Rows are points. The ring and each string are closed loops that go straight from each point to the next, and from the last back to the first. Before rounding, they use only three directions, however many columns there are. How many times does the string pass through the ring? Passing back the other way cancels.
(in the rows, 128 means zero)

Ring, 9 rows:
[[144 134 148 113]
 [135 140 168 126]
 [105 152 183 151]
 [ 86 146 174 167]
 [ 79 136 154 171]
 [ 80 138 122 158]
 [ 87 146 109 145]
 [114 151 105 117]
 [131 144 116 109]]
String (14 x 4):
[[121 166 153 121]
 [128 167 180 123]
 [120 158 202 142]
 [115 115 180 157]
 [ 91 129 187 175]
 [ 60 143 179 193]
 [ 80  98 147 184]
 [100 117 134 155]
 [ 90 159 130 143]
 [ 81 183 108 133]
 [ 98 180  81 111]
 [134 142  89  98]
 [140 114 125 118]
 [116 138 142 133]]
Times through: 2

Ring (10 x 9):
[[175  99 112 150 168 146 128 129 106]
 [186 147 125 145 153 115 130 128  96]
 [173 173 141 137 142 100 126 134 101]
 [134 194 163 122 126  92 118 150 121]
 [ 96 183 162 114 114 103 114 164 140]
 [ 78 158 150 113 113 120 114 170 150]
 [ 72 120 136 118 124 145 113 170 156]
 [ 82  86 128 127 144 164 113 163 155]
 [118  67 120 140 166 172 117 147 140]
 [153  78 113 148 171 161 123 135 120]]
String:
[[ 93 121 150 124 143 141 110 159 149]
 [ 66 111 171 118 150 150  99 166 169]
 [ 53  86 134 118 133 168 109 174 170]
 [ 60  64 128 124 147 181 109 169 169]
 [ 77  57 139 130 167 183 105 159 165]
 [105  34 111 142 175 194 115 149 149]
 [144  50  84 150 165 180 130 140 122]
 [149  94  96 144 148 152 131 141 115]
 [142 113 109 139 142 141 128 145 118]
 [122 112 141 133 155 143 115 148 135]
 [108  66 142 137 177 173 108 148 150]
 [ 89  54 136 134 172 183 107 155 160]
 [ 78  52 101 131 144 186 118 164 156]
 [ 93  91  91 129 120 160 128 165 140]
 [100 117 126 126 132 143 119 160 141]]
Times through: 2

Ring:
[[150  69 142 137 124 122 110 162 100  92 116 127]
 [175 112 139 164 140 119 108 139  86  95  78 121]
 [171 153 128 178 130 128 115 124  84 113  69 125]
 [147 173 119 176 108 144 124 121  90 132  86 134]
 [108 166 121 163  86 167 138 123 100 147 124 139]
 [ 65 121 139 138  76 190 150 131 110 146 176 136]
 [ 58  87 148 124  78 188 148 143 114 135 192 134]
 [ 75  57 148 114  86 168 136 161 117 119 187 135]
 [121  53 143 122 107 135 117 170 110  99 148 133]]
String (25 x 12):
[[137 151 110 157  90 138 121 144 103 134 106 147]
 [124 122 140 156 112 154 129 131  96 120 121 126]
 [142 145 151 179 137 157 130 106  80 114  93 111]
 [190 181 125 195 141 123 113 111  75 114  42 121]
 [204 179 101 185 123 100 100 137  86 116  36 140]
 [172 149 109 165 109 114 107 147  96 118  75 143]
 [137 123 134 156 113 143 123 137  96 117 110 129]
 [141 127 130 157 112 139 121 138  96 118 105 132]
 [192 174 100 178 114 105 103 141  90 120  49 144]
 [197 197 110 197 130 115 109 117  78 121  33 131]
 [164 182 131 192 132 143 124 104  78 123  64 120]
 [126 137 149 169 124 163 134 113  87 120 111 116]
 [118 121 144 156 113 160 132 126  95 120 125 123]
 [112 162 142 174 112 177 142 102  88 136 116 120]
 [ 99 195 116 171  78 180 145 110  99 162 124 141]
 [ 95 140 148 161 106 184 146 110  94 135 139 120]
 [104 122 143 152 103 168 137 127  99 127 138 126]
 [101 135 119 144  76 160 133 144 110 142 143 146]
 [ 82 150 112 142  60 173 141 141 115 157 157 153]
 [ 64 158 126 149  65 195 153 121 110 162 167 142]
 [ 74 150 140 156  85 195 153 112 101 150 157 130]
 [100 126 150 157 109 177 142 117  95 128 139 120]
 [ 96 154 141 164 100 183 146 109  95 141 135 125]
 [112 197 107 171  76 166 138 118 100 160 113 147]
 [140 207  82 169  66 137 122 139 105 160  90 164]]
Times through: 0

Ring (8 x 14):
[[104 159  44 133 132 115  89  91 109 143 154 124 160 132]
 [112 145 111 123 129  95 124  79  68 160 147 128 145 130]
 [130 129 159 119 130 102 152  90  59 161 132 121 131 128]
 [143 123 182 111 127 124 161 126  86 152 108 109 108 131]
 [135 135 149 106 123 145 134 162 138 139  94 101  95 138]
 [127 149  88 114 125 163 101 173 175 124 101  98 108 140]
 [124 154  39 132 132 163  86 147 170 118 126 103 142 135]
 [112 158  27 138 134 137  83 110 136 129 148 116 161 132]]
String, 25 rows:
[[ 54 190  32 108 115  68  54  83 102 170 156 144 134 143]
 [ 80 167  72 120 124  66  94  56  59 173 165 143 152 133]
 [156 116 132 143 143 131 161  83  65 140 144 112 164 120]
 [155 115 148 139 141 126 167  83  58 145 141 113 158 120]
 [113 148 111 114 125 116 116 118 108 151 125 117 122 135]
 [106 149 144 101 119  96 124 116  90 165 118 123 104 138]
 [129 127 207  99 121  97 165 114  63 170 108 118  95 133]
 [158 107 226 110 129 119 190 118  60 158 104 108 105 127]
 [177 100 186 135 142 148 189 112  72 137 119 100 140 120]
 [133 134 133 118 129 131 135 126 107 144 118 110 122 132]
 [127 139 124 116 127 128 127 127 112 145 119 111 121 134]
 [114 142 174  93 116 105 136 137 100 164 100 116  84 140]
 [159 106 226 113 131 117 193 111  52 159 109 109 111 126]
 [169 102 192 132 140 130 190  96  53 147 125 107 140 120]
 [136 132 127 125 132 128 138 112  95 144 127 112 135 129]
 [ 95 157 119 104 119  90 110 107  92 166 128 127 112 138]
 [ 79 163 119 104 117  56 108  69  51 184 148 143 124 136]
 [132 129 118 140 139 101 146  57  43 155 160 126 169 121]
 [146 126 113 137 139 139 142 104  94 135 136 109 153 125]
 [103 158  74 121 126 111  97 105 110 149 140 123 138 135]
 [ 65 186  15 119 121  85  54  84 112 159 161 138 149 139]
 [ 84 173  11 135 130  98  68  72 103 149 170 134 171 133]
 [152 124  85 154 147 141 140  80  82 130 156 111 183 119]
 [134 137  88 137 137 132 125  99  99 137 143 114 158 127]
 [ 92 166  60 118 124 105  84 105 116 152 142 126 136 137]]
Times through: 5

Ring:
[[154 145 147 136 116 128 108 149 122 182 145 160 110 130]
 [162 158 165 103 109 139 121 135 144 178 145 143  68 113]
 [142 154 180  96 121 124 136 120 152 160 137 130  62 117]
 [126 148 181 100 128 110 144 109 152 141 130 126  73 130]
 [108 139 164 120 129  89 149  95 145 106 122 127 109 163]
 [103 131 151 141 131  80 142 100 133 103 121 137 138 178]
 [102 119 140 171 141  77 124 126 110 128 125 157 170 180]
 [117 120 138 176 140  91 109 148 102 161 134 169 167 164]]
String, 11 rows:
[[128 126 164 154 148 107 107 164 109 201 141 166 127 126]
 [152 154 152 114 106 126 125 122 141 149 139 142  90 137]
 [179 172 148  92  83 150 124 118 154 152 145 137  61 125]
 [179 161 153 111 101 152 106 151 135 197 152 154  74 108]
 [134 128 154 158 140 111 104 163 107 197 143 169 134 132]
 [122 129 153 152 137  99 118 140 116 162 134 157 136 149]
 [147 151 134 128 100 117 126 113 136 126 135 145 116 160]
 [118 127 128 169 126  89 119 127 111 128 129 160 168 181]
 [ 63  79 143 234 193  43 102 171  64 174 124 189 238 186]
 [ 96 103 148 197 167  74 104 165  86 182 132 178 188 162]
 [129 119 144 181 146 104  94 176  92 204 143 181 161 141]]
Times through: 2

Ring:
[[134 127 127 163 101 117  90 181 143  93  92 122 110  82]
 [119 128 136 171  93 114  78 189 150  84  85 127 102  71]
 [ 99 141 137 168  99 131  89 175 145  95  94 135 101  90]
 [ 97 147 130 152 113 146 108 148 137 113 115 139 107 118]
 [115 137 115 122 136 150 129 108 130 130 151 142 120 152]
 [145 117 100  92 157 144 143  74 129 141 183 140 133 175]
 [171 105  88  76 168 138 153  59 125 147 199 135 144 186]
 [174 113  88  89 161 141 154  78 120 146 182 127 144 177]
 [159 129 100 122 137 141 138 124 120 132 141 120 134 145]
 [149 131 111 141 121 134 120 151 127 117 117 119 125 119]]
String, 24 rows:
[[ 92 163 138 186  89 146  96 198 133 100  71 127 101  85]
 [118 141 123 153 112 139 110 158 133 111 109 129 113 112]
 [137 108 129 148 108 103  81 161 155  86 111 130 109  84]
 [114 112 150 183  79  89  46 208 169  58  70 131  90  38]
 [ 71 168 150 202  76 144  81 217 140  89  54 131  90  67]
 [ 72 169 144 188  88 152  94 195 135 101  72 135  95  88]
 [ 76 153 144 174  95 141  88 176 145  97  90 142  94  92]
 [103 132 129 141 118 134 101 136 145 108 128 144 107 118]
 [ 72 181 122 145 126 189 145 126 113 146 128 144 113 162]
 [ 97 171 112 136 133 182 152 120 109 149 136 136 122 167]
 [139 123 108 114 140 139 129 106 131 128 156 135 126 149]
 [154 105 107 108 141 121 118 104 141 118 160 134 127 139]
 [117 161 103 121 143 178 159 105 108 154 150 133 130 177]
 [141 125 105 113 142 142 134 104 128 132 157 133 129 153]
 [155 105 107 107 142 121 119 103 140 119 161 134 128 140]
 [119 154 105 121 141 170 152 107 113 148 150 134 128 170]
 [130 132  98  88 163 163 158  61 120 155 191 145 134 195]
 [146  96 106  86 156 122 123  68 146 125 191 148 127 161]
 [132 111 116 115 136 125 111 107 145 114 156 142 119 135]
 [ 91 141 133 147 115 142 102 141 143 109 122 146 104 119]
 [ 55 186 143 188  92 171 107 187 126 114  76 139  95 105]
 [ 91 168 128 166 107 162 119 167 123 121  97 131 109 119]
 [ 75 165 149 199  78 142  81 213 141  89  58 131  91  68]
 [116 113 147 180  82  92  51 203 167  62  75 131  92  43]]
Times through: 1

Ring, 6 rows:
[[183 135 149 121 131  86 170 129 101 113 135 153 130 134]
 [174 145 128 121 136  89 186 127 102 115 112 146 121 125]
 [137 151  90 121 141 107 161 130 122 121 103 124 118 117]
 [106 153  65 117 132 119 111 139 151 127 115  87 110 122]
 [105 128  98 128 141 136  73 142 150 126 160 123 148 135]
 [144 119 139 131 143 120 107 135 124 118 167 158 159 140]]
String (26 x 14):
[[ 93 101 121 152 181 174  63 134 134 124 186 199 213 134]
 [122 122 116 135 156 137 104 134 128 121 155 161 167 131]
 [137 133 115 123 132 112 112 138 133 121 147 125 133 135]
 [139 128 124 120 121 108  88 143 142 121 167 114 131 144]
 [121 116 126 131 139 133  66 142 143 123 183 141 162 145]
 [102 109 119 144 166 158  68 137 137 123 180 176 192 136]
 [101 112 113 147 177 163  87 132 129 123 166 189 196 129]
 [129 134 107 127 142 120 118 135 131 122 140 135 140 129]
 [119 148  83 112 114 107  92 145 157 126 137  73 102 134]
 [103 160  55 103 100 103  78 150 176 131 126  30  76 132]
 [ 81 148  51 121 136 137  77 144 167 131 127  80 119 123]
 [ 98 134  82 134 160 146 103 135 140 126 134 141 156 121]
 [121 140  92 126 144 123 122 135 134 123 128 127 135 124]
 [134 165  72 106 111  89 141 139 145 124 100  63  78 123]
 [124 175  50 104 115  91 153 138 147 126  79  53  68 114]
 [110 150  70 126 152 128 140 132 133 125 103 124 129 113]
 [ 99 130  86 142 179 156 125 128 125 124 126 175 175 114]
 [116 135  94 132 158 134 126 132 128 123 128 149 152 121]
 [132 161  75 109 117  95 138 138 143 124 104  74  87 123]
 [126 174  54  98  99  83 132 143 157 127  92  32  57 122]
 [ 86 159  41 115 129 126  95 143 166 131 109  65 101 118]
 [ 89 128  83 138 166 157  90 135 142 127 143 151 169 122]
 [102 129  92 134 156 144  95 136 140 125 145 143 159 126]
 [124 138  99 123 136 119 109 138 139 123 139 119 131 130]
 [123 147  88 109 105 101  82 148 161 126 145  62  96 139]
 [ 97 119 104 132 143 146  48 144 157 127 180 128 161 141]]
Times through: 5
String, 26 rows:
[[218 144 164 112 114  55 208 127  88 109 120 141 103 136]
 [218 159 147  98  90  37 201 133 104 111 110  91  66 138]
 [213 149 154 108 109  52 205 129  94 110 115 126  93 135]
 [187 133 154 128 146  91 193 123  87 111 126 181 144 128]
 [145 125 130 138 166 127 154 125 103 116 136 191 170 124]
 [152 139 118 125 142 106 155 130 114 118 124 145 133 126]
 [167 155 109 111 120  80 176 132 116 118 105 107  96 125]
 [161 160  98 109 118  80 175 133 121 119  97  95  88 123]
 [146 149 101 115 124  96 143 136 130 121 119 105 108 128]
 [114 134  94 134 162 138 129 130 126 123 127 156 157 119]
 [135 144  98 120 132 108 132 136 132 122 125 115 120 127]
 [134 170  64 100 100  81 135 143 153 126  98  40  62 125]
 [119 176  46  96  95  84 122 146 165 129  93  19  52 123]
 [ 95 173  29 102 107 104 103 147 174 132  95  23  65 119]
 [117 175  46  97  96  87 117 146 166 129  96  20  54 124]
 [137 159  82 107 109  89 131 141 145 124 112  68  83 128]
 [122 134 100 130 151 129 121 133 129 122 134 144 148 125]
 [104 135  84 135 164 144 120 132 132 124 126 151 157 118]
 [110 154  63 124 152 126 148 131 133 125  95 118 123 110]
 [141 164  75 113 132  95 178 131 124 122  82 100  94 113]
 [168 169  92 108 122  74 206 128 111 118  75  99  80 114]
 [183 162 112 109 121  68 210 127 103 115  86 113  87 120]
 [195 164 120 101 101  51 201 132 110 114  95  88  68 128]
 [220 157 149 107 110  46 231 125  86 109  96 126  85 128]
 [181 128 155 133 156 102 189 122  85 111 130 196 158 127]
 [176 126 154 133 154 104 177 124  90 112 136 191 158 129]]
Times through: 0

Ring, 8 rows:
[[ 95 141  97  75 124 119 163 119 104 153 150 140 146 102]
 [ 84 106  94  90 109 110 153 115 129 108 132 153 145  79]
 [ 94  74 118 135 124 118 126 118 143  80 113 152 141  81]
 [113  61 140 167 145 125 105 122 148  81 104 151 139  98]
 [143  57 160 182 172 127  86 128 152 108 104 153 137 133]
 [162  85 162 162 188 127  92 132 139 157 121 150 139 164]
 [154 120 151 136 185 133 114 132 113 185 138 138 141 165]
 [123 153 124  97 158 134 148 126  90 188 153 127 144 138]]
String, 24 rows:
[[134  87 147 154 165 128 107 127 133 131 119 145 140 131]
 [137 103 167 180 184 152 103 131 108 139 120 122 138 139]
 [184  72 183 188 210 131  72 137 145 165 114 151 137 186]
 [188  69 155 139 190 100  84 132 170 181 124 180 141 191]
 [133 104 138 133 162 126 119 126 125 148 129 145 141 135]
 [128 134 156 156 180 157 123 131  85 160 135 111 140 137]
 [131 121 139 130 165 134 126 127 109 161 136 134 142 137]
 [144 131 121  88 161 112 136 126 120 197 151 153 145 157]
 [126 174 126  91 166 141 155 128  73 210 162 118 145 148]
 [106 187 130 107 163 162 162 128  49 193 161  95 144 127]
 [114 126 122 110 147 128 140 123 109 152 140 137 143 119]
 [117 109 119 110 142 117 134 122 126 142 134 149 143 118]
 [ 94 143 117 109 139 140 154 122  88 143 143 121 144 100]
 [ 75 135  79  59 100 110 174 113 111 129 148 146 148  76]
 [ 71  99  54  33  73  75 173 107 156 104 140 183 150  62]
 [103  85  95  87 114  94 140 116 154 113 128 173 145  95]
 [ 99 105 123 129 136 130 134 121 118 112 126 137 142  95]
 [ 79  94 122 144 124 137 135 118 116  76 116 131 141  68]
 [ 92  48 109 131 111 101 120 115 169  58 104 172 142  71]
 [115  45 115 128 124  93 111 117 179  82 107 182 142  97]
 [116 105 142 150 157 140 122 125 112 125 124 130 140 114]
 [116  73 169 209 171 156  94 128 120  82 100 122 135 105]
 [143  28 173 215 175 129  68 128 167  75  87 156 135 124]
 [154  35 152 168 166 104  79 126 182 107 101 179 138 140]]
Times through: 3

Ring, 8 rows:
[[116 121 110 140 105 140 143  77 123 155  97 148  98  96]
 [108 116 119 118 111 118 155  85 137 147 107 116 110 126]
 [112 109 155  72 131  99 140 101 169 139 131  67 142 177]
 [118 110 177  67 139 116 118 110 182 137 144  63 148 185]
 [118 116 170  98 131 146 109 108 172 138 140  94 129 156]
 [123 124 151 137 117 178 101  96 149 148 124 143 105 109]
 [131 128 134 151 110 185  98  83 129 160 108 171  97  82]
 [129 126 118 151 105 169 115  75 119 164  96 173  95  77]]
String:
[[119 117 136 110 119 131 130  88 145 150 114 117 119 130]
 [123 113 139  88 124 111 133  87 149 153 114  99 133 147]
 [124 113 147  85 127 115 126  90 154 151 119  95 136 151]
 [112 115 137 109 119 126 139  93 150 143 119 106 118 138]
 [ 97 117 125 132 109 131 158  96 145 135 118 114 100 128]
 [103 109 147  82 126  98 154 102 167 133 130  68 133 174]
 [121 103 182  28 149  78 127 108 191 139 145  28 173 217]
 [137 103 201   7 160  83  98 109 199 147 150  24 190 227]
 [120 113 163  80 132 121 120 101 169 143 133  82 139 166]
 [108 117 142 118 118 137 137  98 154 138 124 109 112 137]
 [111 117 145 115 120 139 131  98 155 140 125 109 115 137]
 [127 115 169  82 134 133 105 101 169 147 134  91 141 160]
 [136 111 207  46 153 131  79 115 197 143 157  57 168 198]
 [123 115 194  80 141 150  91 117 189 135 155  77 143 176]
 [105 121 151 134 117 162 126 106 159 132 134 119 103 129]
 [109 121 142 136 114 159 127  99 150 139 124 128 102 120]
 [119 120 145 121 119 151 119  94 149 146 121 124 113 124]
 [142 123 171 107 130 173  74  95 157 158 128 132 130 125]
 [140 126 160 125 124 183  78  91 148 159 122 149 117 107]
 [129 122 148 123 120 163 102  90 145 155 118 138 115 114]
 [115 123 131 144 110 163 125  90 137 147 114 145  97 103]
 [110 128 114 178  98 183 130  85 122 148 104 176  74  71]
 [139 133 122 171 103 201  90  72 112 171  94 203  86  52]
 [163 131 136 139 115 194  61  65 114 187  91 198 112  61]
 [153 126 139 122 119 170  79  71 125 178  98 169 120  87]
 [142 128 114 151 105 174 102  65 109 176  87 189  98  63]
 [118 128  92 176  92 168 139  68 102 162  84 190  75  56]
 [102 123 109 159 100 152 152  85 126 143 104 150  83  93]
 [118 120 128 128 112 143 131  85 136 151 109 134 107 112]
 [124 118 139 111 119 138 122  87 144 153 113 123 120 125]
 [104 120 120 141 106 142 150  89 136 142 110 133  95 111]]
Times through: 0
String:
[[123 117 188  90 138 155  92 114 183 137 151  88 137 165]
 [136 119 182  89 137 158  81 104 172 149 140 104 140 151]
 [126 120 156 110 125 154 104  96 155 150 126 120 122 131]
 [113 122 139 139 113 162 123  95 145 144 120 137 101 112]
 [110 128 129 171 103 188 122  93 134 143 116 165  80  84]
 [147 132 153 149 117 210  63  84 134 168 113 183 104  76]
 [148 129 149 137 118 193  71  81 133 170 109 174 111  84]
 [133 122 146 117 121 158 101  87 143 159 115 138 119 114]
 [115 124 122 153 106 165 128  85 130 150 107 156  91  92]
 [113 125 115 161 102 166 134  83 124 150 103 163  85  84]
 [126 121 137 123 117 150 116  86 139 155 111 136 113 113]
 [135 124 124 131 112 155 110  73 123 167  97 159 109  91]
 [139 123 116 127 111 147 113  66 116 174  88 163 112  86]
 [126 119 137 113 119 139 120  85 141 155 111 127 119 121]
 [129 117 135 104 120 129 122  82 140 159 108 122 125 125]
 [115 115 116 111 112 113 151  79 133 153 101 119 115 124]
 [100 114 110 118 108 105 172  85 135 142 104 109 107 130]
 [ 98 115 119 123 110 116 166  91 142 137 113 108 105 133]
 [109 118 134 122 115 136 140  93 146 142 118 117 109 128]
 [122 111 156  75 132 111 125  96 163 147 126  82 142 165]
 [128 102 185  17 152  73 120 105 191 144 143  26 181 221]
 [120 102 186  25 150  77 126 111 195 136 149  23 175 223]
 [103 111 155  90 127 114 144 107 171 131 136  74 129 170]
 [113 116 149 106 123 133 130  99 158 141 127 102 121 145]
 [119 115 159  94 128 132 119 101 164 142 131  94 131 154]
 [107 117 146 119 119 141 134 101 157 136 128 107 112 139]
 [109 116 168 103 128 144 120 112 174 131 143  89 124 159]]
Times through: 0

Ring (10 x 14):
[[133 147  97 160  99 127 121 127 109 160 144 120 182 157]
 [135 133  98 178  85 132 111 139 134 134 112 101 196 109]
 [137 123 108 176  90 135 109 140 150 114  90  99 185  84]
 [143 114 131 159 105 133 109 129 168  92  68 115 155  79]
 [151 113 156 130 123 124 112 107 174  84  62 149 117 110]
 [153 119 165 112 137 120 118  94 167  92  73 170  96 141]
 [148 130 160  97 154 120 130  87 142 117 103 179  85 175]
 [142 139 145  99 159 125 138  92 119 140 131 171  93 189]
 [134 148 119 119 144 128 138 106 101 162 154 151 127 190]
 [133 150 104 141 120 127 130 117 101 166 154 134 158 178]]
String, 24 rows:
[[142 121 112 186  69 127  97 139 164 104  75 102 198  81]
 [148 125 130 165  80 118  99 119 166 103  75 132 172 115]
 [138 120 124 146 125 139 122 128 146 112  95 116 143  98]
 [140 110 132 148 127 142 119 131 162  93  73 111 137  71]
 [157 103 164 144 102 120  97 110 202  59  28 145 129  81]
 [162 109 177 130 105 110  97  94 201  62  31 170 113 115]
 [154 121 161 125 117 115 109  96 171  92  69 166 116 140]
 [166 120 189 107 116  99 102  73 189  77  50 204  92 170]
 [159 128 172 110 120 104 110  80 167  99  76 193 102 179]
 [143 129 142 121 136 126 125 105 141 119 104 152 116 148]
 [137 127 139 110 164 138 139 109 128 125 117 145  97 140]
 [146 138 164  74 180 120 144  76 122 135 128 197  59 211]
 [150 147 156  93 144 107 130  75 123 143 130 200  93 230]
 [143 138 134 127 124 120 123 103 132 133 117 156 131 169]
 [134 136 122 124 147 136 137 116 116 143 133 135 124 150]
 [125 143 107 120 164 145 150 121  90 166 163 126 123 160]
 [125 152  97 131 146 139 145 122  82 180 175 126 145 178]
 [129 159  91 149 110 125 130 120  87 184 173 131 176 194]
 [138 157  99 163  78 112 112 115 109 168 148 139 195 193]
 [141 138 120 149 102 121 115 115 132 136 116 138 161 154]
 [129 132 102 153 125 143 129 136 118 142 129 104 161 114]
 [130 137  84 186  84 137 114 148 122 145 125  88 208 105]
 [129 128  90 180  97 144 117 150 130 133 114  83 194  83]
 [131 122  89 195  81 144 108 158 145 119  95  72 209  57]]
Times through: 4
